Each row of a before or after table is a point. One or more steps were done to the points. Then noise was added and the rows were shuffled. The steps act on columns, c1 being the first. What was done? A step turns or swaps two columns, mirrors them in a line or flattens them onto one, adds a multiple of one to another, or multiplies or shifts one. Angles are multiples of 10 degrees, from the lower column toward the higher: turns from -170 to 170, lines from 10 to 170 but not 90. Use the fewest steps. Two steps may share a column if one is a turn and the other turns, adds or multiplies; they go together, in the order done. Otherwise the lowest column goes first.

Before (9 x 3):
[[-71 -71 -54]
 [ 10  -1 -12]
 [ 44   2  23]
 [ -3  -4 -21]
 [ 40 -21 -11]
 [ 85 -20 -30]
 [  0 -33  -1]
 [-51 -48  -3]
 [-43 -30 -36]]
After (9 x 3):
[[-71 -54 -76]
 [ 14  -7  -5]
 [ 46  20   4]
 [-41 -32 -30]
 [ -4 -23 -10]
 [ 80 -32 -18]
 [ 45 -12 -21]
 [  1  -3 -36]
 [-47   0 -43]]
Steps: swap c2 and c3

Before (14 x 8):
[[-53  26 -18 -35  10 -37 -36 -34]
 [ 31  43  19  45  17   0 -39  -4]
 [-51   2  53  39 -44 -56 -54 -36]
 [-42  -9 -34   1 -39 -10  34 -20]
 [ 22  20  28   1  18 -45  17 -17]
 [  1  23  24 -47 -49 -19 -44  41]
 [-29  28  34 -29 -23  11 -16 -39]
 [ 22 -10 -35  37 -31   3 -17  19]
 [ 22   0  -7 -16 -35  -3  47  17]
 [ 10  37  -4  52 -13   7 -55 -39]
 [ 30 -38 -16 -32   7  29 -32 -26]
 [-65 -18 -30  16  26 -54  20 -17]
 [ 17  35 -28 -43   8 -32   2  51]
 [-42  13  36  14 -12  32 -18  19]]
After (14 x 8):
[[ -34   35   35   52  -25    8  -12  -43]
 [ -16   71   24   67  -50  -18  -84   42]
 [ -28    4  -37   -7  -42  -13   92  -20]
 [ -62   47  -16   55    8  -38  -36  -38]
 [  39   23   -5   15  -34    0   75   10]
 [  16  -96   18   -9   16    2  -96   -2]
 [  20   57  -28   71    4  -34   -7   50]
 [ -43  -29   35   -7  -12   31   -5   17]
 [  14  -56  -38  -43  -33    7  -49   20]
 [  26  -10   29   19   18  -50   17  -16]
 [ -54  -16  -30  -36   28  -51   82  -17]
 [  19   71  -17    3   10   30  -87  -26]
 [ -65  -71   51  -35  -43  -56  -63  -38]
 [  -7 -111   -5  -22   -7    6 -111  -40]]
Steps: turn c1 and c7 by -20 degrees; multiply c7 by 2; multiply c4 by 2; turn c2 and c4 by 120 degrees
